Each row of a before or after table is a point. One or more steps were done to the points. Then noise was added and the rows were shuffled. The steps act on columns, c1 being the first. Name the steps. A step turns or swaps two columns, mirrors them in a line or flattens them onto one, adds a multiple of one to another, or multiplies or shifts one. Angles are multiples of 10 degrees, from the lower column toward the higher: turns from -170 to 170, lines from 10 to 170 but not 90. Use the fewest steps. Two steps may share a column if one is a turn and the other turns, adds or multiplies; they go together, in the order done. Otherwise the lowest column goes first.

Before, 10 rows:
[[ 0.28 -0.25]
 [ 0.19 -0.23]
 [-0.59  0.03]
 [-0.18 -0.15]
 [-0.40 -0.04]
 [ 0.88  0.17]
 [ 0.38 -0.65]
 [ 0.96 -0.18]
 [-0.29  0.33]
 [ 0.38 -0.46]]
After, 10 rows:
[[-0.10 -0.15]
 [ 0.82  0.18]
 [-0.47  0.33]
 [ 0.30 -0.23]
 [ 0.60 -0.46]
 [-0.61  0.03]
 [ 0.40 -0.25]
 [ 1.04 -0.18]
 [ 0.70 -0.64]
 [-0.38 -0.04]]
Steps: add -0.5 times c2 to c1

Before:
[[-0.57  0.21  0.06 -0.35  0.19  0.87 -0.55 -0.19]
 [-0.05 -0.24  0.40 -0.29 -0.27  0.38 -0.78  0.10]
 [-0.08  0.05  0.22  0.13 -0.19  0.76 -0.06  0.14]
 [-0.18 -0.18  0.04  0.39  0.06 -0.26 -0.26  0.24]
 [ 0.54 -0.77 -0.82  0.19 -0.18  0.18 -0.12 -0.17]
 [ 0.05 -0.82 -0.53 -0.08 -0.37 -0.92  0.22 -0.12]
 [-0.29  0.18  0.01 -0.20 -0.38  0.86 -0.84  0.41]
 [ 0.60  0.51 -0.75 -0.08 -0.40 -0.26  0.55  0.18]
 [ 0.09  0.35  0.51 -0.43  0.38  0.54 -0.56  0.33]
 [-0.02 -0.25  0.26 -0.06 -0.47  0.68 -0.13 -0.51]
 [ 0.35 -0.24 -0.66 -0.27 -0.29 -0.07  0.99  0.51]]
After:
[[ 0.55 -0.75 -0.84  0.16 -0.17  0.20 -0.09 -0.14]
 [-0.06 -0.29  0.44 -0.30  0.10  0.38 -0.78 -0.25]
 [-0.31  0.16 -0.01 -0.22  0.39  0.87 -0.85 -0.37]
 [ 0.63  0.49 -0.76 -0.05  0.16 -0.26  0.55 -0.39]
 [ 0.35 -0.19 -0.66 -0.21  0.51 -0.05  1.00 -0.31]
 [-0.16 -0.17  0.04  0.40  0.26 -0.27 -0.25  0.08]
 [-0.05  0.03  0.19  0.12  0.18  0.78 -0.08 -0.21]
 [-0.01 -0.29  0.27 -0.01 -0.54  0.72 -0.16 -0.45]
 [ 0.08  0.36  0.50 -0.39  0.34  0.54 -0.54  0.40]
 [ 0.04 -0.81 -0.53 -0.04 -0.09 -0.88  0.20 -0.42]
 [-0.59  0.18  0.05 -0.35 -0.22  0.90 -0.50  0.19]]
Steps: swap c5 and c8

Before, 14 rows:
[[-0.54 -0.54 -0.27 -0.17  0.59 -0.05 -0.07  0.71  0.84 -0.32 -0.41 -0.51
  -0.35 -0.66]
 [-0.44 -0.08  0.02  0.23 -0.46  0.51 -0.04  0.46  0.73  0.18 -0.75  0.02
  -0.32 -0.39]
 [-0.05 -0.08 -0.92 -0.73 -0.70  0.19 -0.81 -0.30 -0.49 -0.35 -0.21  0.31
  -0.21  0.11]
 [-0.21  0.39 -1.16 -0.39 -0.41  0.14 -0.77 -0.06 -0.39  0.57  0.25  0.49
   0.50  0.47]
 [ 0.12 -0.12  0.04 -0.03  0.34  0.15 -0.16  0.48 -0.09 -0.76 -0.15 -0.03
  -0.83  0.39]
 [-0.02  0.29 -0.41 -1.03 -0.53 -0.24 -0.92  0.13  0.01  0.47 -0.03  0.45
   0.15  0.23]
 [ 0.33 -0.08 -0.19 -0.18  0.25 -0.37  0.32 -0.36  0.40 -0.73  0.20 -0.03
  -0.46  0.31]
 [-0.80 -0.52  0.27  0.13 -0.38  0.34 -0.40  0.66  0.63 -0.39 -0.55  0.01
   0.40 -0.30]
 [-1.08 -0.15  0.10  0.04 -0.31  0.04 -0.34  0.49  0.80  0.07 -0.17 -0.85
  -0.22 -0.25]
 [-0.12 -0.61  0.45 -0.10  0.48  0.35  0.09  0.10  0.38 -0.13 -0.35 -0.69
  -0.25 -0.23]
 [-0.19 -0.40 -0.32 -0.76 -0.02 -0.21  0.22  0.00 -0.60 -0.42  0.51  0.48
  -0.71  0.00]
 [ 0.00 -0.74 -0.27 -0.11  0.28 -0.53 -0.13 -0.11  0.02 -0.13 -0.24  0.08
  -0.66  0.48]
 [-0.40  0.48  0.26  0.33  0.51 -0.61 -0.92 -0.65  0.42  0.50  0.06  0.06
  -0.08 -0.45]
 [-0.51  0.04  0.02 -0.33  0.68 -0.44  0.31 -0.10  0.08 -0.38 -0.56 -0.27
  -0.39  0.13]]
After (14 x 14):
[[-0.15 -0.69 -0.36 -0.10  0.09 -0.05  0.17 -0.28  0.30 -0.14 -0.31 -0.73
  -0.51  0.17]
 [-0.51 -0.75  0.52 -0.15  0.15 -0.07  0.66 -0.53  0.86 -0.35 -0.40 -0.51
  -0.72  0.27]
 [ 0.13 -0.71  0.13 -0.04 -0.40 -0.03 -0.29 -0.49 -0.09 -0.80 -0.10 -0.06
  -0.76 -0.31]
 [-0.20  0.81  1.06 -0.34  0.19  0.05 -0.04  0.51 -0.40  0.57  0.25  0.49
   0.61 -0.85]
 [-0.01 -0.33  0.72 -0.77 -0.64 -0.07  0.35  0.56 -0.47 -0.37 -0.13  0.33
   0.39 -0.78]
 [-1.04 -0.14  0.02  0.00 -0.40  0.01  0.41 -0.52  0.79  0.09 -0.17 -0.89
   0.08 -0.14]
 [ 0.36 -0.63  0.10 -0.21 -0.15 -0.02 -0.41  0.39  0.38 -0.73  0.13 -0.08
  -0.46  0.11]
 [-0.50 -0.22 -0.04 -0.35  0.14 -0.08 -0.30  0.09  0.08 -0.36 -0.64 -0.27
  -0.72  0.26]
 [-0.36  0.80 -0.50  0.33  0.24  0.01  0.88  0.54  0.40  0.48 -0.03  0.07
  -0.49 -0.57]
 [-0.45  0.06  0.13  0.22 -0.50 -0.09  0.38 -0.40  0.77  0.13 -0.58 -0.03
   0.14  0.16]
 [-0.85 -0.77 -0.04  0.13  0.02 -0.09  0.45 -0.71  0.59 -0.37 -0.47  0.00
   0.56 -0.22]
 [-0.16 -0.65  0.32 -0.78 -0.54  0.07 -0.13  0.11 -0.57 -0.45  0.45  0.50
  -0.45  0.19]
 [ 0.01 -0.85  0.25 -0.14 -0.37 -0.05 -0.34  0.21  0.03 -0.13 -0.34  0.05
  -0.65 -0.38]
 [-0.05  0.60  0.45 -1.10 -0.27 -0.02  0.26  0.00  0.00  0.59 -0.08  0.41
   0.56 -0.89]]
Steps: add 0.7 times c10 to c2; turn c3 and c8 by -160 degrees; turn c5 and c13 by -50 degrees; flatten c6 and c11 onto the line at 80 degrees; turn c7 and c14 by 120 degrees

Before, 9 rows:
[[ 0.24 -0.48 -0.01  0.18  0.83 -0.27  0.67  0.04  0.54  0.28  0.40  0.08
   0.84  0.05 -0.51 -0.09  0.50  0.90 -0.70 -0.20 -0.26  0.63  0.26 -0.54]
 [-0.13  0.04  0.56 -0.01  0.03  1.99  0.70 -0.42  0.03  0.52  0.03  0.10
   0.02 -0.23  0.25  1.31 -0.18  0.21  0.34 -0.43 -0.26  0.79  0.76 -0.61]
 [ 0.21 -0.75 -0.37  0.03  0.74 -0.05 -0.15 -0.78  0.90  1.30  0.22 -0.18
   0.70  0.06  0.18 -0.17  0.11 -0.21 -0.08  0.22 -0.25 -0.40 -0.37  0.14]
 [ 0.17 -1.12  0.18  0.44  0.71 -0.06 -0.11  0.31  0.41 -0.01 -0.08 -0.48
   0.40  0.07 -0.49  0.70  0.21 -0.25  0.29 -0.54 -0.11 -0.51  0.38  0.15]
 [ 0.01 -0.64  0.50  0.43  0.89  0.81  0.20  0.46 -0.12  0.02 -0.15 -0.44
   0.55  0.02 -0.25  0.18  0.72  1.03  0.23 -0.57  0.23  0.63 -0.27 -0.01]
 [-1.51  0.15  0.30  0.00  0.75 -0.34 -0.04  0.31  0.12  0.43  0.08 -0.15
   0.43  0.13 -0.53 -0.16  0.70 -0.18  0.22  0.28 -0.09 -1.17 -0.02 -0.33]
 [-0.28 -0.07 -0.18  0.82 -0.52 -0.44  0.33  0.51 -0.02  0.15  0.35  0.17
   0.24  0.09  0.42  0.60 -0.09  0.09  0.28 -0.13 -0.23  0.47 -0.18  0.08]
 [ 0.24  0.10  0.41  0.15  0.86  0.22 -0.25 -0.11 -0.23  0.84 -0.11  0.29
   0.24  0.18 -0.48  0.95 -0.13 -0.02  0.37 -0.13 -0.22  0.41 -0.38 -0.07]
 [-0.12 -0.19 -0.16  0.00 -0.83 -0.08  0.65  0.14  0.43  0.21 -0.15 -0.37
   0.11 -0.12 -0.28  0.46 -0.16  0.10  0.25 -0.05  0.05  0.17  0.03 -0.10]]
After:
[[ 0.23 -0.48 -0.02  0.19  0.81 -0.27  0.66  0.62  0.55  0.26  0.40  0.09
  -1.14  0.03 -0.53 -0.08  0.50  0.91 -0.71 -0.19 -0.26  0.63  0.25 -0.54]
 [-0.28 -0.08 -0.19  0.82 -0.50 -0.43  0.33 -0.13 -0.04  0.14  0.34  0.16
  -1.09  0.11  0.46  0.64 -0.09  0.08  0.30 -0.13 -0.24  0.47 -0.19  0.07]
 [ 0.25  0.12  0.41  0.15  0.86  0.20 -0.27  0.28 -0.23  0.83 -0.10  0.29
  -0.14  0.16 -0.48  0.94 -0.11 -0.03  0.34 -0.12 -0.24  0.39 -0.38 -0.07]
 [ 0.01 -0.65  0.50  0.44  0.90  0.81  0.23  0.14 -0.14  0.05 -0.15 -0.42
  -1.40  0.01 -0.24  0.17  0.72  1.03  0.25 -0.56  0.24  0.63 -0.26  0.00]
 [-0.14  0.03  0.54 -0.01  0.03  2.01  0.70  0.31  0.03  0.52  0.02  0.09
   0.65 -0.26  0.25  1.31 -0.17  0.21  0.31 -0.41 -0.27  0.79  0.77 -0.60]
 [-1.52  0.15  0.31 -0.01  0.76 -0.33 -0.05  0.16  0.13  0.42  0.07 -0.15
  -1.01  0.15 -0.52 -0.16  0.71 -0.20  0.22  0.27 -0.09 -1.18 -0.03 -0.32]
 [ 0.17 -1.12  0.17  0.46  0.72 -0.04 -0.12  0.11  0.41 -0.03 -0.07 -0.49
  -0.97  0.07 -0.46  0.71  0.19 -0.26  0.31 -0.57 -0.10 -0.51  0.36  0.17]
 [ 0.19 -0.76 -0.37  0.02  0.74 -0.04 -0.16  1.05  0.90  1.29  0.22 -0.17
   0.30  0.08  0.21 -0.17  0.11 -0.21 -0.07  0.22 -0.24 -0.40 -0.38  0.15]
 [-0.12 -0.18 -0.14  0.01 -0.85 -0.09  0.68 -0.01  0.42  0.22 -0.16 -0.38
  -0.36 -0.11 -0.27  0.45 -0.17  0.08  0.25 -0.05  0.03  0.20  0.04 -0.08]]
Steps: turn c8 and c13 by -130 degrees; multiply c13 by 2
